Each row is a point. To make a cloud, some directions were put in groups of two or more. Within a group, all points are equally far from the middle, so they leave a hole (a ring in 2 directions, a hollow ball in 3). The other directions are filled evenly. Then the cloud was stretched, turned, moved and blurred a little. How many holes are there, and how many directions does each take, smallest first?

Cloud (14 x 2):
[[ 47 -11]
 [-27  30]
 [ 44  17]
 [ 17 -39]
 [ 47 -11]
 [-19 -35]
 [-42   0]
 [ 47  11]
 [  0 -41]
 [-38  18]
 [ 47  -9]
 [ 49   0]
 [-12 -39]
 [ -7  39]]
Holes: 1 (2)

Cloud (21 x 3):
[[-14 -37   4]
 [ 51  -9 -18]
 [ 52  23  12]
 [ 51 -34   7]
 [ 35 -45  28]
 [  8  24 -56]
 [  0 -31  36]
 [-30 -14  -2]
 [ 23  16 -49]
 [-26 -33 -12]
 [ 23 -46  -3]
 [-18  30 -46]
 [-21 -15  16]
 [-18  22  -4]
 [ -7  31 -51]
 [ 60  -8   2]
 [ 63  -8  11]
 [ 44   5 -26]
 [ 23 -37 -53]
 [ 34 -45  25]
 [ 42  -9 -34]]
Holes: 1 (2)

Cloud, 46 rows:
[[-25 -11 -24 -30  40 -43]
 [ 26 -38  33  45 -17   0]
 [ 32   1  11 -50  -5 -49]
 [-35   1  60 -30  21  15]
 [-32   4  28  14  27 -65]
 [  4   3  66   4  38 -12]
 [  2 -23   2   9  57   8]
 [  7 -16  59 -38  30  13]
 [  2  44  43  33 -23  16]
 [-23 -32  25  22   0 -60]
 [ 12 -47 -10 -35   4 -40]
 [ 19 -38  48 -41   9  24]
 [-14  36  36  41 -25  20]
 [ 39  31  24  39  22 -28]
 [-11  10  18  44 -63 -19]
 [ 17  -3  29 -53  16 -54]
 [ 22 -17  23  39 -38 -41]
 [ 32  -2  14 -27 -29  36]
 [  9  48 -20  36  11  -2]
 [ 39   6  41 -26 -13  28]
 [ 20  -2   5  24  53 -36]
 [-44 -12 -22  17 -33 -23]
 [ -8 -41  73   4 -18 -10]
 [-52  -1  44 -11  -6 -64]
 [ -8  23  -6 -45 -47 -34]
 [ -9  70  30  12  -8 -26]
 [ 49 -15   8 -26  27  25]
 [-42  46   4  26  -1 -52]
 [ 15  41 -12 -30   5  20]
 [ 14  -8   6 -53  52 -25]
 [ 24 -13  -9  -4  61 -17]
 [-49 -30  17  23 -12 -45]
 [ 13  43 -29  30  -5 -43]
 [ -9  22 -15 -45 -42 -33]
 [ -5  11  36  41 -61   1]
 [-43   2  43 -40   6 -60]
 [-11 -11  -4 -35  58   4]
 [-33   6 -30 -25  36 -35]
 [ 39  17  32  49   4   8]
 [-52 -27  11  32 -25  -7]
 [ 35  24  -9 -21   2  31]
 [-26   8  64 -19  35  -4]
 [-48 -10  61 -24 -13  21]
 [-51  15  19  26 -49 -42]
 [ 13  -5   6  48 -53  -8]
 [ 30 -14  -3  41 -33  19]]
Holes: 3 (2, 2, 2)

Cloud, 82 rows:
[[ 25  19  -6 -49  39  23 -27 -22]
 [-26  20  -6 -54   3  18 -28 -38]
 [-13   7  -7 -42  -8  25  59  47]
 [ 47  18  15  -2  15   4  44  51]
 [ 31  31  -8  37   3  61 -46   0]
 [ 11  -2  52  38  51  33  10  23]
 [  2 -15 -32 -16 -26  41  65  -9]
 [-60 -17 -31  17 -19   6 -34  49]
 [-16 -44   6  49 -25   6 -40  28]
 [-60  42  -5 -31   6  27 -43  30]
 [  2 -39  41  36   2 -29 -23  -8]
 [ 23 -39  29   5  32  34  16 -38]
 [ -4 -17 -48  -3  54   4  -5 -23]
 [-46  -1 -48  14   8  60  18  48]
 [-32  72  -6 -13   3  17   6  10]
 [-20  55 -19  13  -4  52 -44 -19]
 [ 38  10  39 -25 -22  56 -13   0]
 [ 64  -7  35  13   9   0  20  12]
 [ -3 -24 -20  -1 -17  -3 -79  12]
 [ 15 -19  50 -10 -30  39 -14 -27]
 [-23  60  27   7  13  24 -45 -16]
 [ -4 -34 -14 -53   2  33 -32  58]
 [-49 -18 -32  10  -4 -23 -56   8]
 [ 53 -52   2 -32  14  14   1   4]
 [ -1 -15 -30 -33  13 -37 -27  58]
 [ 25  -9  -4  62 -14  35  35   7]
 [-12  28  39  14  -9  18  -8 -52]
 [ -5  54  41  22   7  41  31  25]
 [-34  25  25 -40 -23 -13 -32 -10]
 [-51  26  -8 -19  21 -16 -51 -17]
 [-24 -40  43  34   1  65  -6   7]
 [-25 -12 -71  -1 -15  44 -27   6]
 [-36  33  36 -23  23 -36  -8  -1]
 [ 51  34   7 -33  24  50  -3  10]
 [  8  30  43  45  14   6 -29 -20]
 [ -8  17 -37 -44   7  80 -11  32]
 [ 22  10 -20  47   8  50 -34  60]
 [  0 -23  25  29  12  66  31  56]
 [-34   5  -6 -27 -40  70  32 -22]
 [-41 -39 -39 -18  -5  64  -7  42]
 [-29 -32   9  16  23  33  16  81]
 [-30  35   1  41 -12 -21 -25  48]
 [-26 -25  43 -40 -18  27  43  11]
 [-48  11 -16  -8  51  62   3  51]
 [  2  22  -7   4 -37   1  56  30]
 [-57 -12 -13   8 -19 -16   8  59]
 [ 20  17 -29  41   1 -25  12 -10]
 [-15  29  41 -31   7 -37 -31   3]
 [ 13  24  16 -27   1  93  18  29]
 [-59  39 -17  10 -22   8  23  15]
 [ -2 -16   0 -16   1  60  -4 -63]
 [-52  -5  10  43 -31   6  20 -16]
 [  2  27  -2  13  52  90  -6  12]
 [-12  44  24 -17  48  22  -2 -34]
 [ -4   4 -28  -9  79   1   2  11]
 [-24 -14  35 -17 -44  27 -24 -34]
 [ 23   6 -12  -7 -20 -20  34 -35]
 [ -1 -19   8  38   8  -2  64   1]
 [ 41  32  12  -4 -23 -20 -27  14]
 [ -6 -26  -9  -8  68  13  30 -16]
 [-30   0  10  38 -40 -11 -46  -1]
 [-33  39   8 -16  18 -17  44   3]
 [-18  -9 -21  20  18 -46  19 -18]
 [ 23 -44  24  30  15  37 -27 -29]
 [  4 -55 -20  17  12 -22 -36 -22]
 [-32  -9 -55 -42 -16  39  13  29]
 [ -6 -30 -21  23   8  45 -44  72]
 [-48  32  25 -35 -12  52  32  22]
 [ 25 -20  -9  23  17  67 -45  49]
 [ 25  41   6  40 -16  21 -30  50]
 [ 18 -34  17 -10  19  46 -66   3]
 [-13  44  26 -56  32   2 -10  11]
 [  5  26  23  19 -18  34 -46 -38]
 [  6   0 -27 -23   9  26  17 -60]
 [-37  20 -30  -6 -37  70 -40   1]
 [ 11  -7  59   9  13  25  46  37]
 [ 21  28 -27  -8  41  14 -36 -31]
 [ 68 -14  -2 -11  17   4 -27  -6]
 [  3  18 -16  55   4  -5 -56   1]
 [ -9 -17 -31  22  61 -10 -42  44]
 [ 14  56  29  -2  55  28 -11  28]
 [ 40   2  -7  40  23  28 -44 -21]]
Holes: 1 (8)

Cloud:
[[-22  22  30 -51  14   3 -47  14  17]
 [ 18  -6  -5  37 -61  -4   0   3  63]
 [ 19 -21 -32 -23 -63   6  23  23  -3]
 [ 22 -49   2 -20 -34  43 -12   4  30]
 [ 60 -18   0  15 -25 -26 -26  21  33]
 [  4  60 -15 -59 -35   2   3  30  39]
 [  5  -5 -42 -52 -11 -11 -20 -47  12]
 [ 19  12  26 -28 -33 -44  39  -8  -7]
 [ -9 -15  25 -29 -49 -20 -29  -4 -11]
 [-55  24   1  -8 -55  -3 -56  40  72]
 [ -6  29 -28  23  11  37 -66  19  55]
 [-12 -36 -46 -20  -3   9  49   1  28]
 [-22 -17  19   1  39  -9  60   5   7]
 [ -2  42 -20  11  -2   8   2 -36  61]
 [-26  -2  -9  -5  -3 -52  19 -30  49]
 [ 19  36 -44 -16  34  33 -59  16  37]
 [ 11  22  20  15 -49 -29 -59   5  10]
 [ 49  38 -23  12  10 -12 -10  68  38]
 [-11 -41 -22 -15  -5  -7  56  41  35]
 [-62  22   4 -18  38  24  18 -19  13]
 [-12  -5  15 -28 -55   1 -59 -53  31]
 [-31 -17  27 -24  33  28  -9  32   1]
 [ -8   7  49  -5 -26 -31  47  -6  21]
 [ 21  20 -51  10  60 -12  19  24  21]
 [-13  62  16  14 -35  -2 -51  32  54]
 [-34  28   0 -26 -18  13 -91  15  62]
 [-51  -6  14  12  42   4 -54  -8  64]
 [ 11   7 -37 -18 -60 -11 -61  39  22]
 [-37  11  55  18   0  -5 -35  18  65]
 [-14  16  -4   9  34 -37   4 -30  47]
 [ 25 -26 -32  15 -12  19 -60 -39  50]
 [-20 -29  20 -36 -39 -10 -46   2  -9]
 [-30 -76  10  -9  -7   2   5 -13 -16]
 [ -2 -13  29  -6 -21   4  15 -37 -35]
 [ -3  34 -23   1 -39   3 -70 -48  21]
 [-71  13  -1  16  18 -19  37  24   5]
 [-48   5   3  -6  30 -19 -73  -3  26]
 [-13  52   0  -2   0  66 -11   3  11]
 [  9 -17  38   1 -10   5  36 -32 -14]
 [ 11  10 -25 -70 -24  18 -49  18  64]
 [-22 -32  40   4 -22 -13  33 -35  -6]
 [ 27   4 -17 -21 -56  -3 -27  34 -14]
 [ 20  -9 -44 -45 -17  22  28  39  33]
 [-18  51 -33 -66  29  13  -7  -6   7]
 [ 13  -4 -46  24  32 -22 -21 -16 -28]
 [ 13 -44 -13  16  12  34 -37 -33  52]
 [-36  44  40  16  -6 -13  34  34  -7]
 [ -8 -11 -41 -10  14 -21 -18  90  35]
 [-44  34  -4   8 -19 -27  47   8 -32]
 [ -2 -47  32  19 -18   7  13  24  54]
 [-28  14  16  21 -79  11 -50 -14  41]
 [ -3  -2 -43 -27 -40  49 -40  25  -1]
 [ 19 -68   0   1 -18   9 -41   9   5]
 [  6 -38 -30  41 -19 -50 -11  29  18]
 [-42   1  19 -10 -82 -28 -38  24  32]
 [-27 -25  -8  14  22  47 -74  27  42]
 [ -4  21   8 -19 -15 -20  -1  41 -37]
 [-11 -32 -11 -28 -38  12  40  40  49]
 [-14 -12   5  67   3 -29  25 -15 -16]
 [-30  30 -19 -22 -57 -37  17  18 -11]
 [-22  50 -11 -59  33  20 -21 -15  -2]
 [-12   3  21 -27 -68  -8 -28   9  -6]
 [ 13  -5 -27  43 -14 -43  30  -6  38]
 [ 18 -11 -60  18 -23  39   0 -26   6]
 [-53 -41  30 -38 -14 -14   2 -54  32]
 [  2  -4 -31 -15 -44 -11  62  -4  -9]
 [  0 -37 -51 -23  -8 -24  28   7 -26]
 [-27  29  26  13  41 -28 -49   4  25]
 [ 20 -28 -31  52 -13 -31  18  24  -2]
 [-22  44  25 -22 -50 -12 -33  32   5]
 [ 11 -21  -4  38  -3 -41 -36  30  -3]
 [-25   3   4 -17 -21 -16 -15 -75  24]
 [-48  29   9 -32  16 -17 -38 -17 -13]
 [-17  22  -6  -5 -12  15 -95  26  61]
 [ 24 -30 -66 -53 -16  10 -18  23  52]
 [-21 -49 -18  18  22 -21  46   5  39]
 [-48  38   2  -5 -54 -18 -33  45  56]
 [  0  35 -64 -10  33  10 -49   9   0]
 [-49 -30  -8 -15 -18 -64 -25 -14  10]
 [-48  33 -22 -38 -43 -31   1  42   8]
 [ -7  -6 -20  61 -32 -23  10  31  10]
 [-15 -26 -35  14 -29  27 -95  28  52]
 [-19 -21  10 -48 -10 -21  -5 -54   2]
 [ 41   7 -58  -8  -6   0 -40 -42  21]
 [-23   6 -24 -68 -16 -11   8  74  31]
 [  7 -21 -35 -30  25  49 -54  23  58]
 [  8  36 -51   7  40  25  35  23  14]
 [ 20   7  14 -31   4 -19  60  26  -8]
 [-30 -14  16   5  23  12   0  19 -35]
 [ 15  25  16  45 -62 -25 -46   4  26]
 [ 15 -30 -46 -59 -15 -22  17  48  37]
 [  5 -25  14  -6   2  49 -15  30  48]
 [-34 -47  -1 -51  -5 -30  43 -17   2]
 [-43  20 -56 -54  -5   6  -8  13 -14]
 [ -6  -9  11 -34  50  20  26 -14  -6]
 [ 19  23 -39 -27 -18  42 -56 -14 -21]
 [ 55 -11 -13  -4  18  14 -43 -36  14]
 [-48 -11  27 -13 -14   5  22  63  34]
 [-32 -15  52 -20 -16 -27  37   3  32]
 [ 37  -3 -67 -19  19 -11  -2  -1  33]
 [-19   2  -5   9  20  59 -32   6  54]]
Holes: 3 (2, 3, 3)

Cloud:
[[-43  36  12  -9 -14  38  39 -68  48]
 [-64  59  20 -28 -10   0  27  19 -24]
 [-17  13 -39 -67 -59  -5  15  -3  34]
 [ 38  22  11 -36  -2  37 -51  11   2]
 [-13 -26  89   9  31   4  34 -53 -15]
 [ 46  17  21 -17 -40  13  64  -6 -33]
 [  7 -16  13 -48 -13  39 -27 -41  61]
 [  7 -23  50  12  25 -22  -9  -5 -41]
 [-20   0 -15 -56 -67 -46 -12  29  19]
 [-20  10  32  -7 -20  55 -49 -46  45]
 [-24   7 -23  14   3  13  10  12  73]
 [ 17  43  -5  30 -51  19   0  59   6]
 [-46  26  55  43 -46   6 -18 -27  -4]
 [ 44 -25   4 -26 -35 -46   4   5 -56]
 [ -1  29  19  -5  38  34 -13 -55 -22]
 [ 15  34 -36 -57 -13  11 -28  -6  12]
 [  9  42  30  23   7  -4 -37 -13  36]
 [-61   7   5   7  33  -7 -37  12  -4]
 [  2  22 -22   8  16 -18  -4   3  28]
 [ -9   3  37 -29 -51 -37 -15  15 -39]
 [ 12 -18  -4 -16 -44 -11  25 -42 -15]
 [ 22  26  -4 -25 -62 -65   7  35  11]
 [ 32  10   3 -25 -28 -34 -74   8  25]
 [-48  26  33   6 -43  -6  33  -7   3]
 [ 15  36  19 -15  38 -23  17  18 -52]
 [-33   8  18  20  17   8  -5  -6  53]
 [ -9  20 -42  44 -13  45  18 -17  19]
 [ 73  28 -19   2 -16 -42   3  -7  -4]
 [ 56 -42 -26  22 -46 -60 -34  18  10]
 [ -6 -25  60 -70 -23  33  10 -12  52]
 [-10  60  28  -9   2 -74  -6  21 -39]
 [-85  -6  25 -14  -3 -34  15 -12   3]
 [-13 -19  50 -38 -44  23  13  11  17]
 [ 50 -43   6   0 -38 -24  -9  16 -13]
 [-30  33 -33  91 -13 -30  10  -5  21]
 [  2   9  21  -2  42 -43 -49 -39  -7]
 [-90 -16  37   1   0 -33 -49  20  -7]
 [-42   6  40   0 -51  -8  39 -24   2]
 [ -5  -3  22 -22 -27  46 -34 -71  -2]
 [-19  -3  75 -54 -12 -44 -12 -21  -8]
 [-65  -8  26 -30  21 -17 -17 -43 -47]
 [-16   6 -21 -14 -23  -5 -19 -37 -11]
 [  3   8  38 -48  41 -17 -10  63  16]
 [-29  15  18   6 -76 -12 -48 -39 -22]
 [ -5  46  21  17 -33  10   6 -48   9]
 [ 27 -14 -29  39 -48 -34 -18  37  18]
 [ -6 -20  44  -1  38  19 -30  -4   3]
 [  1   4  31  50   7   5 -28 -16 -39]
 [-17  19 -35 -58  -6 -28 -47  15  19]
 [  9  -1  28 -72 -22  28 -39  -7  28]
 [  4 -10 -21 -47   7 -18 -13 -12 -12]
 [-12  42 -18  28 -10   8  -2  12  65]
 [  9 -43  20  -2  -7  13  52  15  -6]
 [ -7   0  80 -38  -2 -48 -19  24  19]
 [ -7  51  -3 -67  30  23 -35  13  33]
 [ 20 -29  59 -18   0   3   4   8 -23]
 [-17   2  22  -6  13  -1 -76  -5  50]
 [ 27  -7 -11 -35 -22  24   2   0 -30]
 [ 12 -25 -32   8 -22  29  18 -38 -26]
 [ -8  72  13  27  10 -13 -22  28  -7]
 [  1  16 -19  60  20  47 -12  19 -41]
 [-25  23  58   6 -60 -40   5 -33  15]
 [ 31 -24 -38 -17  25  -9   5  -5  28]
 [ -7 -10  18 -24 -16   0 -38 -34  -5]
 [-31  30  45  25   7 -53 -45  54  -1]
 [ 19 -46 -44 -31   4 -15 -34 -18  19]
 [  8  16  39 -16 -13  -4  66 -39  -8]
 [ 25  -4 -12 -17 -15 -32 -11  33  49]
 [-89  32  11   5   6   7 -18  25  -2]
 [ 23  13 -51   4 -34 -31 -52  49 -24]
 [  1 -22  15  30  23 -36 -25 -16  33]
 [-17 -13  43 -31 -25  39  32   7  88]
 [-36   6  72 -47  40 -40 -20 -11  29]
 [ 19   7  30 -29 -22 -69 -30 -22  48]
 [-12  27  47  17  -6  52   9  55  -6]
 [-19  24  27   7   7 -24 -56  35  52]
 [-51  -8  22  -9  28 -27 -37  12  46]
 [-24  14  16 -29   4 -53 -46 -34   1]
 [  8  16  -3 -18 -41  52 -34   7  43]
 [ 34 -17  27   1 -12 -87   5 -25 -37]
 [-10   1  21 -37   1 -53 -24  -9   1]
 [  6 -25   6 -78 -15  -9 -13   8  19]
 [-40  43  22  34 -15 -10   5  25  46]
 [-38 -13  34  -6  -9 -18  19 -48  21]
 [-27  24  11   5  60  47  10   5 -15]
 [-23 -47  31  35 -30 -53  33 -34 -27]
 [-13   2  89  43   2  22  -7 -18 -16]
 [-13 -11  30  13  13 -50  29  29  24]]
Holes: 0
